Every row gives one point. The window is the flat piece filled in between its corners: a triangle in 3 columns, a solid with four corners in 4, and so on. A path goes straight from each point to the next, and from the last back to the first. List the points from which the path goes on through the window.
(in the rows, 128 means zero)

Window:
[[187 165 172]
 [ 89 118 121]
 [105 153 148]]
Path:
(1): [ 94 114 180]
(2): [113 170 128]
(3): [107 154 123]
(4): [100 134 161]
(5): [ 72 105 137]
(6): [ 91 135 108]
(7): [163 171 114]
(8): [149 118 195]
(9): [175 143 189]
(10): [172 190 134]
(11): [191 173 147]
(12): [167 148 198]
Through the window after points: 1, 3, 9, 11

Window (4 x 4):
[[ 92 119 150 140]
 [104 121 106 161]
 [239  90 101 101]
 [ 95 161 126 137]]
Path:
(1): [113 136 122 167]
(2): [ 81 132 135 198]
(3): [ 52 136 121 141]
(4): [ 78 138 118 138]
(5): [ 97 153 157 176]
(6): [ 87 147 142 171]
(7): [ 44 123 123 109]
(8): [148 113 104 107]
(9): [166 155 135 153]
(10): [227 145 115 168]
(11): [176  83  75  90]
(12): [ 90 154  90 108]
(13): [133 167 157 173]
(14): [178 101 135 152]
(15): [172  89  93 107]
(16): [ 89  94  76 115]
Through the window after points: 8, 16

Window, 8 rows:
[[ 48 171 139 178 170  95 144 136]
 [205  80 129 165 126 110 103  95]
 [140 224 178  91  84 126 144 129]
 [ 83 131 126 139 148 129  11  84]
 [107 147 207 100 148 148  77 103]
 [ 93  70  98 154 110 118 121 159]
 [131 179  63 201 185 157 206 102]
 [128  70 135 198  15 147  91 178]]
Path:
(1): [140 151 134 160 120 132 137 160]
(2): [119 121 152 150 103 121 169  87]
(3): [104 103 130 150 124 110 112  54]
(4): [112 163 139 169 162 122  86 184]
(5): [129 103 119 169 102 119  93 181]
(6): [ 75  95 128 138  85 140 150  94]
(7): [102 107 120 152 106 126 137 109]
(8): [131 127 110 149 148 126  96 177]
(9): [125 168 150 146 161 159  90 173]
(10): [130 177 168 129  72 117 140  47]
(11): [101  98 103 181 111 127 122  98]
(12): [129 104 127 180 135 123 102 154]
Through the window after points: 3, 5, 7

Window:
[[ 89 116 134  93 124 144 171 142 137 130 121]
 [195  97  30  82 139  84 200  66 204 114 113]
 [180 115 204  73 135 150 130 154 128  89  68]
 [154 118 168 117  64 152 111 115 192  83 126]
 [142 163  87  53 110 108 125 119 174 142 172]
 [ 83 123  65 138  79  82 145 152 111  75 155]
 [ 87 160 136  67  74  83 194 108  78 139 133]
 [124 111 109 178 137 101 126 128 142 126 170]
 [214  75 111 108 121 225 120 113  93  55 116]
 [ 96 192 144 132 108 155  19  90 199 137 119]
 [163 191 154 163 147 192 112 169 155 130 113]]
Path:
(1): [131 132 116  91  88 125 153 134 133 138 122]
(2): [159  81 111 109  67 154 109 143 108 155  83]
(3): [167 155 136  98 160 186 146  97 166  27 153]
(4): [126 184 125  93 148 145 171 121 143  59 153]
(5): [152 104 114 118  76 136 106 135 140 162  91]
(6): [131 121  77  94  91 131 138 131 157 162 111]
(7): [126 152 125 132 156 121 159  95 166  71 175]
(8): [105 164 114 107 146 143 166  88 177  54 176]
(9): [134 122  79 114  89 111 133 126 153 151 127]
(10): [142 127  79  72  66 132 103 159 146 191 125]
(11): [114 175 153 110 145 123 137  82 166  72 153]
(12): [109 144 155  94 128 101 155  78 145  58 147]
Through the window after points: 10, 12

Window, 14 rows:
[[ 96 117 129 159  88 141 152 125  56 141 141 160 112  90]
 [125  97 171 136 119  96 124 136 107 179  71 155 165  81]
 [112 124 155 220 189 150  66 168 162 154 187 117 120 186]
 [123  70 163 116 144  84 161 141  86 130 123  96 124  71]
 [ 68  97 138 105 104 107 140 108 109 101  63 142 128 138]
 [173  80 135  72 213 107  93  48  67 156  57  95 173 172]
 [135 124 174  99  74  81 178 150 106 135 161 121 134 159]
 [151  80  63  86  75 151 249 200 158 168 152  87 112 160]
 [197  99 116 161 131 149 136  59 139 110 115  77 200 114]
 [160 170 125 148 186 155  73 119 108  41  73 103 201 174]
 [ 60 103  76  90 119 126  67 126  66 113 157 124 149 109]
 [159 117  81 149 134 132 125 145 158  87 170 153 114  93]
 [125 114 120 162 187 135 162 112 128 155 211 127 188 140]
 [153 109 169  91 132 161 148 112 132 117 124 116 144  82]]
Path:
(1): [152  32 152 168 127 176 126 159 110 117 119 126 173 144]
(2): [133  74 121 152 133 127 134 147 113 111 142 133 156 150]
(3): [121 203 166 123 131 102 134  98 113 198 140  91 121 119]
(4): [152 141 114 153 131 117 132  71 121 137 117  52 186 112]
(5): [184  49 138 136 130 167 142 116 131  97 130 163 163 128]
(6): [136  59 153 145  86 132 122 180  88 131 169 166 143 105]
(7): [124 143  98 139 137 138 161 134 160 121 147 100 128 136]
(8): [119 195  95 111 149  65 127  90 117 134 138 110 124 137]
Through the window after points: 4
